Rows are points. Each copy is the shape, with its points in the same order, stretched, turned, moved and blurred by noise. Some copies are also mirrored. Which?

Shape:
[[ 26   6  19]
 [ 56 -41 -15]
 [ 71 -16 -45]
 [-44  23  25]
 [-24 -19 -31]
 [-30  34  53]
 [ 16  19 -14]
 [-42  43  35]]
Copy 1, 8 rows:
[[-37  22   6]
 [-13  42  78]
 [-36  18  78]
 [  4  -3 -59]
 [ 45   5  17]
 [-16  -3 -64]
 [-19 -18   6]
 [ -5 -20 -71]]
Copy 1 is: mirrored
Copy 2, 8 rows:
[[ -4 -35  -2]
 [ 25 -46  76]
 [ 42 -65  52]
 [ -2  19 -40]
 [ 45  13  36]
 [-24   5 -60]
 [ 21 -28 -12]
 [-11  10 -68]]
Copy 2 is: mirrored
Copy 3, 8 rows:
[[-20  33   2]
 [-13  54  83]
 [ 15  67  77]
 [-20 -43 -62]
 [  1 -25  14]
 [-28 -23 -78]
 [  4  14  -2]
 [-12 -38 -83]]
Copy 3 is: only turned

Shape, 10 rows:
[[-17  18  25  54]
 [ -7  31   0 -53]
 [-21  -7 -28  31]
 [-13   0   7 -27]
 [-24  56 -36  40]
 [ 11  12  23  24]
 [-60  -9  16 -58]
 [-28 -20  17  57]
 [-35  25   8 -60]
 [-41  15 -15 -71]]
Copy 1 (10 x 4):
[[-19  14  34 -31]
 [-29  30 -39  44]
 [ -2  17 -41 -52]
 [-26   8 -29  15]
 [ -6  65 -37 -47]
 [  4   5  29   7]
 [-77   4 -52  18]
 [-10  -6  14 -48]
 [-55  24 -48  33]
 [-54  27 -79  24]]
Copy 1 is: mirrored
Copy 2, 10 rows:
[[-22   8  34 -73]
 [ 23 -41 -46  17]
 [  1  10  58 -14]
 [-10 -23 -16   3]
 [ 47  27  51 -40]
 [-19  23  -1 -33]
 [ -2 -95 -16  10]
 [-31  -4  65 -56]
 [ 21 -59 -41   4]
 [ 34 -68 -28  35]]
Copy 2 is: mirrored
Copy 3:
[[ 15 -20 -63 -61]
 [-16 -20  42   2]
 [ 47 -21 -19 -36]
 [  0 -18   1   7]
 [ 41 -21  27 -95]
 [  7   1 -41 -37]
 [  0 -58  18  39]
 [ 33 -30 -75 -45]
 [-18 -40  43  11]
 [ -6 -45  68  21]]
Copy 3 is: only turned
Copy 4:
[[ 41  16  42 -10]
 [  2 -17 -25 -64]
 [ 24  -4  22  23]
 [  6   3 -11 -31]
 [ 43 -45  41  -6]
 [ 46  22   6 -10]
 [-42   3  -4 -54]
 [ 23  29  43  11]
 [-17 -15 -15 -72]
 [-32 -21 -19 -59]]
Copy 4 is: mirrored

Shape:
[[-31  -8  18   0  35 -13 -14  14]
 [-24   9  17  14  29  32  32   1]
 [-17 -29 -11  16 -11 -34  12  16]
 [  9 -26 -14  -4 -55   0 -17 -10]
 [ -1  31   6  21 -48  28  19  21]
 [ -8  26 -12  20  30  30   9   8]
 [  6 -31   8 -53  29 -17  -8 -21]
 [-17 -11 -10  28  15  27 -11 -17]
 [  6  70 -31   6  35  22  18  19]
 [ 16  14   8  19  28  24  -8 -12]
 [ 12 -32 -10  25  34  23 -14  10]
 [ 11 -33 -10  24  22 -15 -15   3]
 [ -6 -28  -1   1   5  31 -14   6]]
Copy 1, 13 rows:
[[-12 -15  21   2  33 -15 -14  15]
 [ 35 -35   6  -7 -16  -2 -19  17]
 [ -7  20  33   6  -1  -5  13 -20]
 [  6  39 -12  21 -23  12  16   3]
 [ 38 -22 -18 -23 -42   0  24  38]
 [ 39 -17  -4 -17  -6  22 -18   9]
 [-28  10  22  64  34  20  -6 -17]
 [ 30  13 -18  -8 -14  10 -31   0]
 [ 40 -30  -7 -21  16  39   5  -2]
 [ 14  -9 -18 -15 -21  28 -26   3]
 [ 23  24  12  -4 -31  44 -39   1]
 [ -5  35  16  -3 -12  30 -20 -25]
 [ 26  14   1  17 -18  16 -18  26]]
Copy 1 is: mirrored
Copy 2, 13 rows:
[[ -4   1  46  27  40   3   9  -5]
 [ -6   2  29 -13  18  43   8 -43]
 [-27  -9  44   6   7  -6  10  18]
 [ 20  -8  16   3 -21 -14  32   0]
 [ 29 -50   7 -35   4  12  -3 -38]
 [ 17  -3  -2  -2  22  53  -9  -9]
 [  2  70  30  23   5 -31  20  -5]
 [  7  -1  10  18   6  57  32  -8]
 [ 41   4 -30 -27  42  44 -37   7]
 [ 13   3 -32  13   7  45  -1 -28]
 [-14   2   7  45 -13  47 -13   0]
 [-22   3   2  40  -5  24  -1  15]
 [ 10   2  38  29  -9  21  10 -16]]
Copy 2 is: only turned
Copy 3:
[[ 20  -6   0  25 -20  26  13   1]
 [ 19 -16  19 -17  20  25  17 -32]
 [ 15 -24   7 -16 -35  13 -12  16]
 [-24   3  -9   8 -20  16 -37  -6]
 [-33 -37  16 -33 -25   2  17 -47]
 [  4 -33  22  -4  13  -6  21 -21]
 [ 19  59 -38  32  16  31 -18  27]
 [  8 -28  22  18  16  21 -17 -18]
 [-10 -30  37 -21   9 -41  46 -10]
 [ -8 -19 -10  13  27  12  18 -10]
 [ 20 -33 -25  19  17  -1  -6   0]
 [ 13 -26 -24  19  -5   7  -8  24]
 [  9  -8 -13  19   2  11 -18 -21]]
Copy 3 is: mirrored
Copy 4, 13 rows:
[[-22 -23  34  -5 -27  -3  10 -23]
 [-12  44  29  28   6  -1   6 -21]
 [  2  -8  18  18 -31  14  31  38]
 [-13  -2 -15 -23  21  28   7  27]
 [ 14  72   4 -30  27  50   2 -14]
 [-18  56  19 -10   7  -1  25 -15]
 [-10 -65 -30   8  -3 -35   1 -13]
 [-44  27  27   4  15   6  17   6]
 [ 10  95   3 -52  11 -19  34 -26]
 [-20   8  18  -9  39   3  28 -27]
 [-49 -11  23  15   5   3  50 -14]
 [-26 -37  20   7  -9   3  47  10]
 [-43   0   3   2   5  13  13 -14]]
Copy 4 is: only turned

Shape, 13 rows:
[[ 14  15 -22  40 -17 -14  32  34   9]
 [  9   1  11 -13 -24  40  21   8  34]
 [ 28 -44 -34 -46  10   4  27  37 -60]
 [ -2 -24 -38 -23  58 -12 -15 -18  -1]
 [ 18   1 -15 -37 -39  47  35 -17 -17]
 [-21   7  12  44  44  11  21  -3   6]
 [ 23  57  31 -24   3 -39 -13  25   9]
 [ -9  13  86  11  46 -45   9 -21 -56]
 [-19   6  -5 -25  11  44   1 -27  23]
 [ 45  14  -7  21  -7  18 -22  -2 -18]
 [-41  47 -37  31  12 -15  14  11  39]
 [ 16 -21 -15 -73 -33   3 -50  29 -37]
 [-21 -13  18   3  -2 -14  41 -29  20]]
Copy 1, 13 rows:
[[ 35   0 -33 -12 -10  40 -39  15   4]
 [ 11  -2  36 -16  -5  22   4 -18  -6]
 [ 47 -67 -11 -29  70  23  52  63   0]
 [-12 -62  -6   9  18 -24  -5  36 -51]
 [ 45 -17  63 -30  54  17  -1  15   3]
 [ -2   6   5  49  -7  31 -19   3 -39]
 [-42  47 -27 -53  21  10   4 -26  26]
 [-53  54 -14  43  35  40  14  17  36]
 [  8 -12  57   2   9 -19  -4 -13 -36]
 [ 16 -24 -11  -6  52  36 -30 -32  -5]
 [ 22  30 -17   5 -42  -5 -53  11 -42]
 [ 41 -46   0 -49  72 -24  74 -12  33]
 [-12   4  41   6 -33   2 -20  34  -2]]
Copy 1 is: mirrored
Copy 2 (13 x 9):
[[ 18  29 -55 -27 -14  35  -2  49  23]
 [-13  -9 -20   0  43  24 -42  29 -47]
 [-33 -50   5 -10 -43  14  45  69 -36]
 [-38 -24  54 -43   1  27   8 -25  22]
 [-29 -27   4 -20  46  26   8  92 -60]
 [ 18 -11  33 -47 -10  -1 -36   4  29]
 [ 59  -5 -33  30  14   6  37 -18  14]
 [ 53 -88  39 -20 -24 -76  23  14  52]
 [-30  -8  42 -23  52  10 -33   5 -29]
 [  9 -27  -1  20  11  48   5  57  33]
 [ 12  80 -14 -55  11  19 -17 -10  33]
 [-50 -23 -26  66  -1  -9  33  34 -21]
 [-17 -19  -3 -67  32 -18 -25  17  -3]]
Copy 2 is: mirrored
Copy 3, 13 rows:
[[-14  24 -14 -23   6 -36   2 -21  26]
 [-16  14  15 -12  13 -18 -46   1 -49]
 [ 62  28 -10   2   6  -3 -12  49  10]
 [ 63  -3  40  31 -11 -40   0  19  36]
 [  9  13   3  11  21  36 -67  14 -36]
 [ -4 -27  30 -37  -8 -14 -34   6  15]
 [ 28 -19 -44  -1 -25 -51  23 -26 -35]
 [ 27 -56  20 -29 -67  41  -9  -4 -31]
 [ 20 -34  34  14  15  -2 -45   9 -26]
 [-10   4 -14  20 -17 -15 -37  42 -11]
 [ 10 -33   2  -6  30 -42  27 -56  45]
 [ 66 -15  -8  57  10  -3  29  47 -53]
 [ -3   3  58 -11  -9  16 -21 -44  -5]]
Copy 3 is: mirrored
Copy 4 (13 x 9):
[[ 31  13  14 -61  13  12 -58   2  17]
 [-23  33 -31 -39  -4   1   1   3   9]
 [ 21 -25  41  19  13 -29  21 -93  36]
 [-25   1  57  64  57  19  -2 -40 -13]
 [-53   4 -27 -19 -11 -36  11 -63  12]
 [-10 -20  37 -26  57  16 -14  15  31]
 [ 32  54 -15  -9  21 -67 -56  33  -2]
 [ 25 -49  29   1  39 -81  26  44  14]
 [-60  14 -14  22  31   3   4 -17   8]
 [-33  12  36 -14 -18 -26 -20 -10  19]
 [  8  19  -5 -12  62  31 -95  17  10]
 [  1  16  -6  80 -41 -44   6 -30  18]
 [ -5  -4 -18 -25  31  14   7  17 -28]]
Copy 4 is: only turned

Shape, 16 rows:
[[  3  10  18  -9  24   7  -5 -30  12 -27  -6]
 [-18  -1  20  11  13  31   7 -36  24  17 -20]
 [  4 -29   1  30  -3 -20  46  31 -29  -8  -6]
 [-28  28  25 -21  34 -33 -11 -22   7 -10 -39]
 [-20 -13  -9  14  15 -39  13  24   7 -20  21]
 [-23  27 -20  11  13  12  32   4 -16  -3  18]
 [ -2   3 -36 -25 -31  24  23  16 -26  -6 -36]
 [-37   9   1  31   2  24  19 -25  -1 -18   7]
 [ 39 -11 -28  45 -13 -19  12  10 -30  -1  -9]
 [-30  39  -5  45 -27 -40 -11  23  18   3  -2]
 [ 30  13  27 -12  13  25   8  15   9 -28 -22]
 [ 27  35 -31  -4 -19  15 -17 -32   3 -38  37]
 [ 20  14 -44  25  31  31 -23  16  10  -9  28]
 [-17  -1  29  -5   7 -24  28   0  -4  23 -26]
 [ -9  25 -29  43 -23 -26  36  -1  27  16 -17]
 [-28  21  30  -5  12  30  -3 -16  18  17  -3]]
Copy 1, 16 rows:
[[ -9 -21 -26 -19  -2 -13 -15 -21   7 -58  -2]
 [-20   6 -28 -25  27  19 -52   1   8 -48   9]
 [ 22  48  23  -8  -6  -9  13   9 -41   8  44]
 [-16  -9 -51  42   0 -39 -38 -36 -10 -63 -28]
 [ -2 -15  21  31 -29 -17  30  15 -51  -8  14]
 [  7  15  57 -23 -21 -17 -30  27 -21 -54  -8]
 [ 45  -5  39   0  21  22 -60   3 -12  14   3]
 [-10   6  29 -16  16   7 -36  -6 -33 -69   3]
 [ 16  36  56  10 -24  12  22  -7   5  13  54]
 [-34  18  43  75 -59  -6 -26 -26 -63 -21   9]
 [ 10  -3 -29 -57 -18 -25 -30 -25   5 -10  14]
 [ 17 -45  59  -6 -35  36  -4 -14  24 -48   7]
 [-13 -30  74 -42 -48 -17   2  19  24   0   7]
 [  1  37 -39  14   1  -6 -21   9 -27 -28   5]
 [-17  32  56  64 -41  10 -52  29 -18 -34  33]
 [-21   2 -30 -30   4  10 -44   0 -15 -45 -14]]
Copy 1 is: mirrored
Copy 2 (16 x 11):
[[ 35 -25   2  -3   8   5  29 -21 -21  14   7]
 [-20 -34   2   0 -21  -6  31 -35 -11  29  -6]
 [ 16   9  11  18  -1  -5 -11  21  79 -11 -17]
 [ 46 -46 -36 -17  27 -17 -19  -9 -46  26 -24]
 [ 33  -2 -19  13  43  12  -1   9  30  12  29]
 [ -2   5  -6 -21  26  42  37   8  49  18 -11]
 [-27 -14  52  -2  10  -8  12  29   0  -2 -34]
 [  9 -29  -2  17   7  28  55  -2  39  48 -12]
 [-23  23 -31  35  -8  -7  42  24  50  -9 -26]
 [  3 -19 -80  15  15  -5  23  71  19  58 -10]
 [ 31  -3  32 -26 -20 -29   5  14  -2  -4   3]
 [  3  -5  -7   8  22  57  95  18 -14  15  22]
 [-27  43 -20  -6  18  14  70 -11   3  25  30]
 [ 10 -26 -10 -15  -4  -5 -34  -1  12  -3 -24]
 [-46 -23 -56  15  16 -10  56  37  44  19  -5]
 [  1 -25   0 -25 -15  15   9 -15 -18  36  -3]]
Copy 2 is: only turned
Copy 3, 16 rows:
[[-13  -6   8  35  15  20   1 -18  48 -17  20]
 [-11 -28  44   8  28  29  -7 -27  39  12  13]
 [ -1   8   9 -51 -34   0 -29  31 -12 -31 -15]
 [ 14  49   7  18  40  20  21 -34  50   2 -10]
 [  2  26  28 -25   7  -6  -6  29 -21 -33 -13]
 [-26   3  16  -7   8 -14 -23  10  -6   8  14]
 [ 16  23  10   3 -21   8 -17 -33 -12  22  18]
 [-10  -7  26 -10  38  -1 -30 -19  20  -2  22]
 [ 20  -7   9   2 -29 -14 -39  28   5 -21 -32]
 [ 39  58   7 -12  66  -1 -25   2 -29   1 -47]
 [-16   0 -16  25 -26  43 -13   5  30 -14  24]
 [ -5 -16  -6  73  22 -16 -20 -17  10 -14  18]
 [-10 -23  24  47 -18   0 -22  53   0  -4  24]
 [  1  16  14 -29  10  18   7 -10  13   1 -26]
 [  2  17  64  -4  35   0 -42 -14 -20   4 -51]
 [-10  -9   9   5  36  28   5 -16  24  20  19]]
Copy 3 is: only turned
